Rows are points. The ring and each string are closed loops that go straight from each point to the next, and from the last back to the first. Before rounding, they use only three directions, however many columns there are. Count how often each string passes through the ring. Passing back the other way cancels.
In the rows, zero is written as 128.

Ring (7 x 4):
[[171 118 126 125]
 [140 148 138 125]
 [ 94 141 139 128]
 [ 73 100 130 130]
 [ 95  54 109 132]
 [131  49  99 131]
 [164  71 105 129]]
String (9 x 4):
[[101 105 166 126]
 [ 72 120 162 127]
 [ 55 118 155 129]
 [ 84  94 165 127]
 [111  93 143 127]
 [ 85 114 100 132]
 [ 63 124 105 132]
 [ 77 130  95 132]
 [111 110 110 130]]
Times through: 0
String:
[[ 81 146 114 130]
 [ 69 173 133 129]
 [ 82 176 126 129]
 [104 142 112 129]
 [117 117 135 127]
 [114 123 164 125]
 [105 125 174 124]
 [116 104 143 127]
 [112 111 112 130]]
Times through: 0

Ring (9 x 8):
[[190 128 123  96 136 108 116 131]
 [182 152 126  99 136 121 106 131]
 [143 167 129  98 128 142 105 133]
 [104 153 124  92 119 151 115 135]
 [ 77 119 119  85 111 148 133 137]
 [ 76  84 118  80 110 134 149 138]
 [102  61 121  79 116 116 157 137]
 [129  61 122  82 122 105 154 136]
 [172  87 122  89 132  99 137 133]]
String:
[[165 133  99  91 125 120 112 132]
 [187 143  97  94 129 115 104 131]
 [162 127 111  92 127 119 117 133]
 [160 125  86  88 121 118 113 133]
 [199 128  74  90 126 104 105 131]
 [224 114 123  98 144  90 118 130]
 [191 106 156  98 145 100 132 132]
 [156 109 149  94 135 114 134 133]
 [168 109 157  97 140 110 134 133]
 [211 116 156 101 149  96 125 131]
 [223 132 131 101 146  98 111 130]
 [182 127 171 102 147 112 127 132]
 [156 125 124  93 129 120 121 133]]
Times through: 1

Ring:
[[222 109 136 123 148 158 132 153 113 112 141]
 [206 167 148 131 138 156 128 146 141 111 150]
 [143 194 157 135 129 146 130 128 156 115 150]
 [ 73 166 163 132 131 133 138 109 144 123 138]
 [ 51 128 165 127 138 128 142 105 127 126 129]
 [ 62  70 161 119 149 128 146 111  98 128 119]
 [136  35 140 113 157 140 145 132  79 123 120]
 [194  59 132 115 154 151 139 146  89 117 129]]
String (19 x 11):
[[117 109 155 124 144 139 139 124 116 122 131]
 [ 68  93 129 119 135 130 148 108 108 126 126]
 [ 26  65 147 117 143 121 152  99  96 131 116]
 [  9  45 176 117 155 117 151  98  88 134 109]
 [ 71  67 215 124 168 128 138 119 100 128 116]
 [107  90 205 126 163 136 135 127 110 124 124]
 [115 105 154 123 144 138 140 124 114 122 131]
 [ 64  98 108 118 127 130 151 104 109 126 128]
 [ 77 105 126 120 132 132 147 110 113 125 129]
 [ 22 107 131 121 128 122 151  94 115 129 125]
 [ 39 119 122 122 125 126 150  98 120 127 129]
 [ 86 121 139 124 134 134 143 113 121 123 132]
 [122 118 164 126 146 140 137 126 120 121 133]
 [ 99 122 127 123 131 136 144 115 121 122 134]
 [ 50 132 132 124 126 128 147 101 127 126 132]
 [ 33 131 128 124 123 125 149  96 127 127 131]
 [ 88 119 138 123 134 134 143 114 120 123 132]
 [104 113 182 127 151 136 136 123 119 123 130]
 [110 108 191 127 155 137 135 126 117 123 129]]
Times through: 1

Ring (7 x 14):
[[191 147 174 148 136 136 136 137 102  85 175 167 132  84]
 [157 192 165 158 126 140 125 114 115  87 165 130 125  90]
 [107 190 137 143 123 135 116 111 132 106 143 111 125 108]
 [ 58 132  90 107 131 121 112 132 148 137 113 118 133 135]
 [ 88  84  55  93 138 119 113 162 148 140 113 144 134 140]
 [133  73  63 100 141 124 119 173 137 127 130 165 133 128]
 [186 104 137 128 141 131 134 159 110  98 163 181 135  97]]
String (14 x 14):
[[132 123  99 122 134 130 120 147 132 114 140 146 130 116]
 [130  90  32 105 135 129 110 171 148 126 125 147 125 133]
 [112  68  15  91 137 124 108 179 154 138 114 150 128 143]
 [ 86  39  32  74 144 113 115 184 151 151 105 163 139 149]
 [103  86 115 100 142 117 127 155 128 131 129 162 142 124]
 [120 105 115 112 138 123 125 150 128 121 136 156 137 118]
 [142 121  85 122 133 132 117 152 134 113 141 146 127 117]
 [137  97 117 113 141 124 128 156 123 117 142 166 137 114]
 [166  67 116 108 146 123 134 173 116 114 149 190 140 110]
 [204  63  87 115 145 131 131 186 117 104 158 196 133 107]
 [197  82  75 120 140 134 124 179 124 104 155 180 128 109]
 [158 117  83 125 134 134 118 157 132 108 146 152 126 114]
 [134 103 119 115 139 124 128 153 123 116 142 163 137 113]
 [125  81 114 103 143 119 129 161 124 124 136 171 141 119]]
Times through: 0

Ring (9 x 14):
[[189 138 115 118 133 139 143 140 130 136 151 119 136 113]
 [161 163 113 105 120 154 143 147 108 131 149 112 131 120]
 [122 168 120  95 108 163 142 147  90 128 141 107 125 123]
 [ 84 136 141  98 103 154 142 136  88 133 127 111 121 119]
 [ 80  98 148 109 110 138 142 125 100 139 120 116 122 114]
 [105  54 137 126 128 117 140 112 124 147 120 120 125 106]
 [130  42 126 134 138 109 140 109 137 149 124 121 128 104]
 [178  51 116 141 149 105 141 113 153 150 136 125 135 102]
 [198  79 116 138 149 112 142 122 154 146 144 126 139 104]]
String:
[[112  91 189 124 118 122 145 124 126 145 122 136 134 104]
 [120  94 122 116 124 133 141 125 114 140 130 114 126 112]
 [119  89  91 113 127 136 139 123 109 139 132 103 121 116]
 [129  77 152 127 128 119 142 120 130 145 127 127 132 105]
 [130  39 189 143 134  97 144 108 151 154 118 143 138  95]
 [121   7 138 144 143  95 140  99 147 155 117 127 129  98]
 [117  40  95 127 137 116 138 109 125 147 125 108 121 109]
 [117  68 100 120 130 127 139 117 116 143 128 108 122 112]
 [124  88 128 120 126 129 141 123 119 142 129 117 127 111]
 [ 88  78 101 111 120 136 138 119 100 140 124 103 117 116]
 [ 48  74 143 109 108 135 140 117  93 141 111 111 116 114]
 [ 70  82 206 119 107 124 145 120 113 145 111 136 129 105]]
Times through: 0

Ring, 9 rows:
[[211 120 161 128 133 114 163 132 100 148 107 151 140 146]
 [195 151 149 157 123 125 137 155 111 136 112 130 137 132]
 [160 169 138 163 112 129 114 155 131 120 126 115 138 124]
 [128 169 131 150 106 128 104 140 148 110 140 112 140 123]
 [ 98 141 116 132 102 128 105 119 160 101 153 120 140 125]
 [ 93 103  99 127 104 134 118 111 157 102 153 133 135 128]
 [112  72  96 123 111 134 138 108 143 112 144 149 131 133]
 [167  72 130 110 127 120 166 107 116 136 124 163 136 147]
 [202  99 157 113 134 112 171 117 102 148 111 160 140 150]]
String:
[[135  96 114 128 115 129 138 118 135 119 136 144 134 134]
 [114  67  63 171 104 158 126 145 137 106 139 139 119 117]
 [ 78  35  37 162  98 165 124 130 150  94 152 145 115 115]
 [ 82  46  71 121 105 142 134  99 154 101 156 152 127 130]
 [100  55  89 114 110 135 141  98 147 109 149 154 130 135]
 [133  89 143  78 122 107 154  78 139 126 142 158 145 151]
 [149 107 136 114 120 118 144 110 131 126 133 146 140 141]
 [148  95 113 139 116 133 141 129 127 123 130 144 132 133]
 [158  68 100 146 119 140 152 133 117 127 124 154 126 133]
 [194  55 133 112 134 121 183 112 100 147 112 174 133 151]
 [215  83 179  78 144  96 193  91  96 159 108 177 146 165]
 [204 113 192  72 140  89 179  87 107 154 115 166 152 164]
 [178 114 158 106 128 109 157 110 118 139 122 152 143 148]
 [170  95 124 138 122 129 151 131 116 132 121 149 133 137]
 [177  72 115 141 124 134 161 133 109 135 117 157 128 138]
 [174  53 108 134 126 135 168 126 107 136 118 165 127 140]
 [168  40 124  97 131 120 181  94 112 139 123 178 134 152]
 [148  62 134  84 127 112 169  83 126 132 134 169 140 153]
 [148 110 160  78 125 101 154  83 135 131 136 154 148 153]]
Times through: 3
String:
[[122 104 106 137 110 134 127 124 142 112 141 136 133 129]
 [ 94 101  71 170  97 154 106 144 152  97 148 124 124 113]
 [ 74 137  83 162  92 147  87 138 169  88 159 109 131 111]
 [ 87 169 123 133  98 125  91 120 170  96 158 108 143 123]
 [ 76 175 128 123  97 121  86 111 178  92 164 106 147 124]
 [ 75 120  75 163  93 151  93 137 166  89 158 115 128 112]
 [ 84  85  55 174  95 161 106 144 155  93 151 126 120 111]
 [ 67  51  51 145  97 155 119 116 160  92 159 142 122 119]
 [ 98  54  86 115 109 136 140  98 148 108 150 154 130 134]
 [121  84 130  87 118 113 149  83 143 120 145 156 142 147]
 [130 104 130 108 116 119 139 102 140 120 140 145 140 140]]
Times through: 1

Ring (8 x 14):
[[147 129 127 135 134 134 145  89 149 164 174 154 151 125]
 [133 136 123 135 149 139 150  77 162 170 190 162 159 109]
 [122 139 123 127 149 137 143  84 159 162 181 156 154 111]
 [115 139 124 114 135 129 127 110 137 140 147 135 135 127]
 [121 133 128  99 110 119 102 138 112 119 108 109 113 156]
 [132 126 132  90  96 115  87 142 106 116  97  97 104 175]
 [148 120 135  93  92 117  87 131 113 127 108 101 109 180]
 [154 122 132 117 110 126 118 109 130 148 141 128 131 155]]
String, 23 rows:
[[114 132 132  72  97 114  69 145 108 108  91  87  98 177]
 [124 133 126 120 109 117 128 162  90 108  88 114 109 150]
 [129 133 125 135 112 118 145 167  84 108  87 122 112 142]
 [141 120 136  82  78 109  73 159  89 105  73  81  90 195]
 [151 114 141  63  76 113  47 124 119 127 104  80  99 206]
 [153 115 141  62  86 119  48  98 142 145 134  91 112 198]
 [145 123 133  98 104 123  95 112 130 141 132 114 122 166]
 [137 130 126 133 117 123 142 138 108 128 118 131 125 139]
 [157 118 134 114  91 117 110 142 100 125 101 110 111 173]
 [167 109 142  70  74 115  52 112 126 139 117  87 106 207]
 [162 110 144  53  75 117  33  97 141 145 129  82 107 212]
 [142 123 133  96 103 121  94 118 126 136 126 111 119 167]
 [146 118 139  66  86 117  54 114 129 133 117  88 106 195]
 [139 118 139  59  75 110  44 139 108 113  87  73  91 206]
 [126 127 133  85  86 110  80 166  86  98  69  84  90 184]
 [120 135 124 125 111 116 136 170  83 102  81 115 107 145]
 [111 136 127  95 109 116 100 152 101 107  92 102 105 158]
 [109 135 130  70 112 121  70 116 135 126 124 100 113 164]
 [108 140 123 113 126 123 126 140 112 118 114 123 120 134]
 [116 140 121 137 130 124 153 148 103 118 112 135 125 123]
 [127 134 125 128 125 125 140 131 116 130 126 134 128 132]
 [124 132 129  95 119 125  99 109 137 139 139 119 126 151]
 [115 132 132  63 107 121  60 111 138 130 127  96 112 172]]
Times through: 0

Ring (7 x 14):
[[151 107 148 115 118 125 122 113 151 114 136  95 150 114]
 [186 137 138 143 139 128 153 125 143 111 139  94 162 127]
 [185 155 135 155 139 134 160 138 129 111 137 111 164 138]
 [191 162 134 166 135 121 154 133 125 109 144 131 156 145]
 [146 140 144 140 107 120 120 130 124 114 139 151 142 140]
 [ 87 117 154 102  83 144  99 141 120 123 120 149 140 127]
 [ 85 101 156  88  86 147  98 135 131 123 118 126 143 115]]
String:
[[163 135 142 138 123 127 136 127 135 113 137 118 153 131]
 [212 149 135 166 145 108 154 116 142 105 152 109 156 137]
 [249 172 127 193 162 100 174 116 139 101 160 112 161 148]
 [185 177 130 169 138 138 168 152 114 112 135 134 165 151]
 [164 166 135 156 127 141 155 152 113 114 132 139 160 147]
 [207 175 130 181 141 117 163 135 121 107 148 139 157 153]
 [248 178 127 201 155  92 167 115 133 100 164 134 153 156]
 [198 174 131 176 138 121 161 138 119 108 145 140 157 152]
 [228 174 129 189 150 106 166 124 129 103 155 131 157 152]
 [202 174 130 176 143 126 168 141 121 109 143 130 162 150]
 [156 162 136 147 128 151 158 156 114 116 126 128 165 142]
 [129 143 142 126 114 154 140 153 119 119 121 125 160 133]
 [173 140 140 144 129 127 144 128 135 112 139 113 156 132]
 [151 136 142 131 122 139 140 137 131 115 130 114 158 129]
 [207 133 138 153 142 105 145 106 152 106 152  96 154 127]
 [235 122 138 156 156  93 150  88 170 101 161  71 156 119]
 [187 109 144 128 137 114 137 102 163 109 145  74 156 112]
 [105 112 150  97 104 157 122 143 132 122 116 105 157 115]
 [115 104 152  97 106 146 117 130 141 120 122  99 153 112]
 [130  94 153  98 109 132 112 115 153 117 130  90 149 107]
 [ 97 111 152  95  98 157 116 143 129 123 115 114 153 117]
 [130 120 148 115 109 139 123 132 135 118 128 115 151 122]
 [178 115 145 133 127 109 127 103 154 109 147  99 148 120]
 [223 104 144 143 146  84 131  76 178 102 163  71 147 112]
 [188 109 144 128 138 114 137 102 163 109 145  73 156 112]
 [135 123 145 113 120 152 138 140 136 119 122  96 162 119]
 [134 132 144 121 115 147 136 142 128 118 124 114 158 127]
 [137 138 142 124 119 152 142 148 125 118 122 114 161 129]]
Times through: 3
String, 25 rows:
[[ 50 106 158  76  73 169  96 156 116 130 104 138 146 118]
 [ 57  86 162  69  73 154  84 136 132 127 111 125 140 108]
 [131  95 154 104 104 120 103 108 151 115 136 107 141 112]
 [148 118 147 123 115 125 122 120 142 114 136 113 148 122]
 [112 114 150 103 103 149 119 137 133 121 121 112 153 118]
 [159  99 149 112 124 123 124 107 160 113 138  78 153 108]
 [228 109 141 146 152  90 141  81 177 102 161  64 153 112]
 [210 125 140 150 144 102 143  99 159 105 154  88 153 123]
 [157 131 143 131 123 133 137 130 136 114 134 109 156 127]
 [154 139 140 129 130 152 153 145 131 117 125  98 167 126]
 [178 154 134 145 144 152 171 148 129 114 127  94 174 132]
 [132 140 143 125 115 152 139 150 122 119 122 122 159 131]
 [151 142 141 135 121 140 142 141 126 116 130 121 157 133]
 [157 167 134 150 129 155 163 161 111 117 124 128 168 144]
 [212 182 127 184 148 125 174 142 119 107 145 132 164 154]
 [238 158 132 186 150  89 155 105 143 100 164 122 150 145]
 [168 141 141 145 123 121 136 126 132 112 141 127 150 135]
 [114 144 144 124 103 154 130 156 111 121 120 144 154 137]
 [194 161 136 175 124  98 135 119 125 106 155 160 140 153]
 [204 147 139 172 126  84 127 102 138 103 163 148 136 146]
 [167 134 143 145 117 109 123 116 136 110 146 136 142 135]
 [169 129 145 143 116 104 119 110 140 109 149 133 140 133]
 [108 116 153 113  87 125  96 126 127 118 132 153 134 129]
 [131 118 150 120 101 122 109 122 134 116 135 134 140 127]
 [123 121 149 116 102 135 116 132 130 118 129 129 146 126]]
Times through: 4

Ring:
[[128  72 131 133 161 135 102 105 170 192 162 136 111 170]
 [140  87 158 129 139 143 107  88 160 199 139 117 137 174]
 [151 111 166 116  94 147 110  89 128 177 106 101 178 160]
 [149 119 155 100  79 143 107 101  99 154  99 106 183 145]
 [138 118 129  84  78 134 100 122  72 126 106 123 171 128]
 [125 103  86  95  93 122  98 153  89 107 128 145 153 117]
 [121  90  67 115 107 117 101 165 121 111 142 152 144 121]
 [118  76  64 136 131 117 103 162 159 131 159 155 129 134]
 [121  68 103 138 160 127 102 127 175 174 169 148 108 160]]
String, 16 rows:
[[136 107  95 116  81 127 107 147 117 120 116 129 177 126]
 [128  95 112 104 114 129  99 129 111 141 135 138 141 138]
 [133  99  91 122  94 126 107 148 130 126 126 134 166 130]
 [129 106  71 110  76 120 104 167 104  97 119 140 174 112]
 [123 113  99  63  84 123  90 146  41  95 119 147 149 109]
 [127 108 131  68 105 132  90 116  58 131 125 138 137 130]
 [134  99 125 107 110 133 102 119 116 150 129 129 149 143]
 [139 101 124 122 102 135 108 120 134 154 123 121 165 146]
 [134  99 154  91 123 139  97  95 100 168 131 126 135 154]
 [135  96 134 111 119 136 102 110 125 163 132 127 144 151]
 [146 100 138 136 103 140 113 109 157 172 120 111 172 158]
 [162 110 174 148  90 152 122  83 172 198 100  85 199 173]
 [154 116 196  99  99 154 106  66 107 192 102  95 171 167]
 [136 107 159  81 112 141  96  93  82 161 121 123 142 149]
 [135 116 157  62  97 139  91  98  48 142 113 125 147 136]
 [131  97 122 104 114 132 100 121 113 148 133 133 143 142]]
Times through: 2

Ring (7 x 14):
[[114 156  88 131 102 157  68 119 103 110 169 106 116 139]
 [ 85 152  72 111 115 177 101 125  77 104 159 145 100 132]
 [ 83 129  87 111 134 151 136 130  72 116 139 151 106 120]
 [ 99 100 130 147 160 102 160 121 104 137 111 132 128 107]
 [121 102 156 189 162  85 134 104 150 142 110 100 144 110]
 [140 115 154 191 141  84 100 103 158 140 127  75 149 120]
 [144 132 132 169 116 101  75 111 139 132 150  70 143 131]]
String (25 x 14):
[[119  85 168 191 177  67 160 107 147 151  94 106 148 101]
 [112  81 160 173 177  69 174 115 128 150  93 117 144  99]
 [ 86 103 133 167 175 118 165 108 123 132 103 147 122 104]
 [ 87 125 112 154 153 143 134 110 116 120 125 143 114 116]
 [ 71 133  96 142 153 166 138 111 103 112 128 163 102 117]
 [ 74 126  80  96 135 156 150 137  54 115 137 164 101 118]
 [ 87 131  74  84 118 150 134 145  44 116 150 149 105 124]
 [108 129 107 134 127 129 113 123  98 124 142 118 122 124]
 [ 86 151  84 134 125 175  99 114 100 106 152 142 103 130]
 [ 70 173  54 115 111 216  83 115  84  89 169 160  85 138]
 [ 90 157  61  92 100 179  91 135  59 103 171 140  99 137]
 [107 136  87 104 110 139 107 136  69 119 157 121 116 129]
 [108 130 109 142 130 131 110 119 106 123 141 117 122 124]
 [111 124 107 126 125 120 118 129  89 127 142 115 125 123]
 [ 97 134 104 145 135 146 113 114 109 117 139 130 115 123]
 [101 124 108 135 136 130 126 123  97 124 135 128 120 120]
 [105 115 116 135 140 115 135 125  96 130 129 124 125 116]
 [ 86 120 118 160 160 138 141 108 120 122 119 144 116 113]
 [ 95  91 148 174 182  96 174 109 129 141  94 137 131 100]
 [123  78 166 174 172  54 169 118 129 156  95 102 151 100]
 [118  90 168 201 178  74 152 100 159 148  96 105 147 102]
 [134  84 175 196 170  53 148 107 154 155  99  86 157 104]
 [130 105 139 152 138  81 126 124 113 142 127  92 144 116]
 [109 121 133 178 151 119 118 103 142 128 124 114 129 117]
 [107 112 149 199 169 109 131  94 161 133 109 115 134 110]]
Times through: 3

Ring, 7 rows:
[[151 170 128  71 101 138 177 128 129 145  99 127 128 130]
 [150 183 125  80  93 135 184 133 119 143  98 122 111 125]
 [148 151 116 108 103 133 154 129 115 126 110 123 106 127]
 [151 108 107 126 122 128 126 123 121 114 116 127 114 128]
 [158  62 100 127 147 121 104 115 136 112 115 133 135 130]
 [156  83 110 107 139 128 118 115 140 121 114 135 145 134]
 [153 117 120  91 124 135 139 119 137 131 110 134 143 136]]
String, 22 rows:
[[163  73  95 123 144 112 121 121 134 117 104 128 125 121]
 [164  79  92 131 140 108 125 125 128 115 102 124 112 116]
 [142 134 116 129 105 140 129 124 110 112 125 125 106 134]
 [141 144 122 116 102 145 136 123 114 118 124 127 114 137]
 [154 131 113 103 116 128 150 126 125 129 105 126 118 126]
 [140 145 124 113 102 147 136 123 115 119 125 128 117 139]
 [144 148 116 121 101 137 143 128 110 118 118 123 101 130]
 [137 140 121 128 101 147 126 123 109 110 131 127 108 138]
 [145 123 116 120 114 138 127 122 119 115 122 128 118 135]
 [160  89 101 117 136 118 128 122 132 120 105 128 125 124]
 [165  59  94 123 152 111 113 118 139 116 105 131 133 123]
 [174   7  83 131 179 100  89 112 153 111 104 136 150 122]
 [149  74 111 126 138 136  98 112 133 109 128 136 142 141]
 [143 124 122 112 114 144 126 118 123 118 125 132 129 140]
 [149  90 118 109 133 139 111 112 137 117 124 138 148 142]
 [143 121 123 109 116 146 124 117 126 119 126 134 134 142]
 [150 122 118 103 119 136 136 121 128 125 114 131 130 134]
 [165  72 105  96 150 118 126 116 150 129 101 135 152 129]
 [166  47 100 107 160 116 108 112 152 121 106 138 157 130]
 [148  87 113 122 132 137 106 114 131 112 126 135 138 139]
 [143  94 116 130 125 142 101 114 124 106 133 134 131 142]
 [147 118 116 114 118 137 128 120 124 119 119 130 125 135]]
Times through: 3
